Each row is a point. Each copy is the shape, with its points in the same order, stretched, turned, moved and blurred by noise. Say if it was mirrored as well.

Shape:
[[ 0.15  0.14 -0.70]
 [-0.05  0.29  0.24]
 [-0.70 -0.39 -0.58]
 [ 0.22 -0.35 -0.42]
 [ 0.18  0.13 -0.14]
 [-0.05 -0.09  0.21]]
Copy 1, 6 rows:
[[ 0.39 -0.09 -0.11]
 [-0.22  0.25  0.32]
 [-0.21 -0.87 -0.02]
 [ 0.01 -0.04 -0.46]
 [ 0.04  0.19  0.02]
 [-0.44  0.08  0.06]]
Copy 1 is: mirrored
Copy 2:
[[ 0.49  0.84 -0.12]
 [-0.18  0.07 -0.19]
 [-0.07  0.80  0.84]
 [ 0.64  0.49  0.30]
 [ 0.27  0.34 -0.16]
 [ 0.03  0.04  0.16]]
Copy 2 is: mirrored

Shape, 7 rows:
[[-0.33 -0.26  0.08  0.52]
 [-0.24  0.71 -0.14 -0.14]
 [ 0.01 -0.42  0.61 -0.03]
 [-0.10  0.45 -0.20 -0.44]
 [-0.20  0.29 -0.35 -0.59]
 [ 0.20  0.31 -0.26 -0.23]
 [ 0.06 -0.42  0.39  0.35]]
Copy 1, 7 rows:
[[-0.28 -0.29  0.00  0.69]
 [-0.31  0.88  0.02  0.14]
 [-0.27 -0.47  0.69  0.05]
 [-0.35  0.67 -0.06 -0.28]
 [-0.50  0.63 -0.22 -0.47]
 [-0.03  0.44 -0.16 -0.19]
 [-0.03 -0.53  0.42  0.38]]
Copy 1 is: only turned
Copy 2:
[[ 0.18 -0.31 -0.23  0.29]
 [-0.45  0.38 -0.35 -0.47]
 [ 0.24 -0.50  0.38 -0.17]
 [-0.42  0.45  0.03 -0.32]
 [-0.54  0.50  0.18 -0.10]
 [ 0.00  0.52  0.04 -0.24]
 [ 0.52 -0.38  0.13  0.05]]
Copy 2 is: mirrored
Copy 3, 7 rows:
[[ 0.25 -0.36  0.37  0.31]
 [ 0.57  0.08 -0.34 -0.48]
 [-0.34 -0.27  0.84 -0.08]
 [ 0.20  0.00 -0.28 -0.62]
 [ 0.02 -0.11 -0.38 -0.64]
 [ 0.01  0.19 -0.20 -0.23]
 [-0.06 -0.06  0.71  0.20]]
Copy 3 is: mirrored
Copy 4, 7 rows:
[[-0.05 -0.35  0.26  0.65]
 [ 0.08  0.78  0.24  0.13]
 [ 0.18 -0.41  0.56 -0.25]
 [-0.04  0.61  0.00 -0.31]
 [-0.25  0.54 -0.05 -0.35]
 [ 0.16  0.38 -0.29 -0.22]
 [ 0.22 -0.42  0.20  0.18]]
Copy 4 is: only turned

Shape:
[[ 0.31  0.27  0.42 -0.32 -0.43 -0.07 -0.29 -0.10]
 [ 0.07  0.81 -0.14 -0.09  0.27  0.11  0.07 -0.35]
 [ 0.57  0.07  0.17  0.63  0.09 -0.09 -0.10  0.41]
 [-0.24  0.55 -0.28  0.01 -0.04  0.18  0.02 -0.13]
 [ 0.36  0.17  0.16  0.32  0.07 -0.13 -0.70 -0.08]
 [-0.53  0.49 -0.04  0.13  0.21 -0.41 -0.08 -0.27]
 [ 0.63 -0.03 -0.34  0.26 -0.28 -0.15 -0.17 -0.46]
 [-0.74 -0.08 -0.48  0.11 -0.25 -0.19  0.40 -0.25]
 [ 0.21  0.34  0.59  0.72  0.22 -0.29  0.10  0.63]
 [ 0.23 -0.25  0.37 -0.06 -0.41  0.08  0.51  0.02]
 [-0.03 -0.94  0.32 -0.19  0.14  0.70 -0.14 -0.15]
 [ 0.11  0.21 -0.45  0.45  0.59 -0.60 -0.10  0.60]
 [-0.26  0.79 -0.31 -0.17 -0.15  0.15  0.03  0.20]]
Copy 1:
[[ 0.06  0.15  0.26  0.06 -0.63  0.00 -0.21 -0.48]
 [ 0.30  0.44 -0.13  0.05  0.07 -0.36  0.40 -0.26]
 [ 0.44 -0.12  0.35  0.28  0.04  0.07 -0.76  0.31]
 [-0.10  0.24 -0.11  0.16 -0.05 -0.25  0.32  0.08]
 [ 0.09  0.16 -0.11  0.39 -0.13  0.15 -0.70 -0.22]
 [-0.44  0.34  0.14  0.52  0.25 -0.28  0.29 -0.34]
 [ 0.52 -0.49 -0.44  0.45 -0.25  0.17 -0.11 -0.22]
 [-0.53 -0.48  0.12  0.36  0.13 -0.13  0.65 -0.13]
 [ 0.23  0.39  0.96  0.35  0.21 -0.06 -0.66  0.28]
 [ 0.23 -0.38  0.61 -0.18 -0.34  0.24  0.06 -0.07]
 [-0.16 -0.39 -0.37 -0.70  0.07  0.67 -0.42 -0.33]
 [ 0.11 -0.18  0.12  0.59  0.60 -0.67 -0.53  0.27]
 [-0.21  0.33  0.07  0.05 -0.26 -0.67  0.32  0.24]]
Copy 1 is: only turned
Copy 2, 13 rows:
[[-0.11  0.21  0.25 -0.52  0.33 -0.34  0.23 -0.43]
 [-0.05  0.23 -0.18  0.52 -0.10 -0.23  0.01 -0.67]
 [ 0.09 -0.42  0.34  0.27  0.97 -0.09 -0.12 -0.30]
 [-0.30  0.09 -0.23  0.34 -0.09  0.09  0.15 -0.41]
 [-0.16 -0.40  0.43 -0.13  0.24 -0.34 -0.39 -0.32]
 [-0.53 -0.07  0.14  0.52 -0.30 -0.38  0.21 -0.02]
 [-0.42 -0.46 -0.15 -0.20  0.73 -0.47 -0.09 -0.57]
 [-0.73 -0.33 -0.35  0.32  0.00  0.14  0.77  0.29]
 [ 0.11 -0.13  0.67  0.71  0.78 -0.11  0.16 -0.06]
 [ 0.06 -0.24  0.00 -0.18  0.68  0.10  0.88 -0.27]
 [ 0.50 -1.01  0.12 -0.54 -0.11  0.57  0.65 -0.39]
 [ 0.01 -0.46 -0.21  0.86  0.53 -0.31 -0.46  0.35]
 [-0.27  0.54 -0.28  0.33 -0.02  0.14 -0.03 -0.14]]
Copy 2 is: mirrored
Copy 3 (13 x 8):
[[ 0.44  0.59  0.01 -0.01 -0.41 -0.27 -0.47  0.19]
 [ 0.23  0.59 -0.32  0.15  0.25  0.38  0.03 -0.16]
 [-0.28  0.14  0.01  0.68 -0.18  0.06 -0.12  0.63]
 [-0.01  0.38 -0.32 -0.19 -0.12  0.41  0.01 -0.12]
 [ 0.06  0.00 -0.40  0.48 -0.14 -0.08 -0.50  0.21]
 [-0.25  0.35 -0.43 -0.11  0.26 -0.13 -0.13 -0.35]
 [ 0.40  0.02 -0.46  0.43 -0.43 -0.25  0.27  0.12]
 [-0.25  0.08 -0.19 -0.50 -0.26 -0.03  0.43 -0.51]
 [-0.73  0.46  0.16  0.63 -0.02  0.01 -0.31  0.60]
 [ 0.11  0.38  0.52  0.09 -0.54 -0.16  0.18  0.05]
 [ 0.45 -0.60  0.73  0.07 -0.36  0.34 -0.27 -0.36]
 [-0.48 -0.08 -0.37  0.10  0.55 -0.06  0.13  0.60]
 [ 0.01  0.64 -0.35 -0.45 -0.03  0.54 -0.09  0.17]]
Copy 3 is: only turned
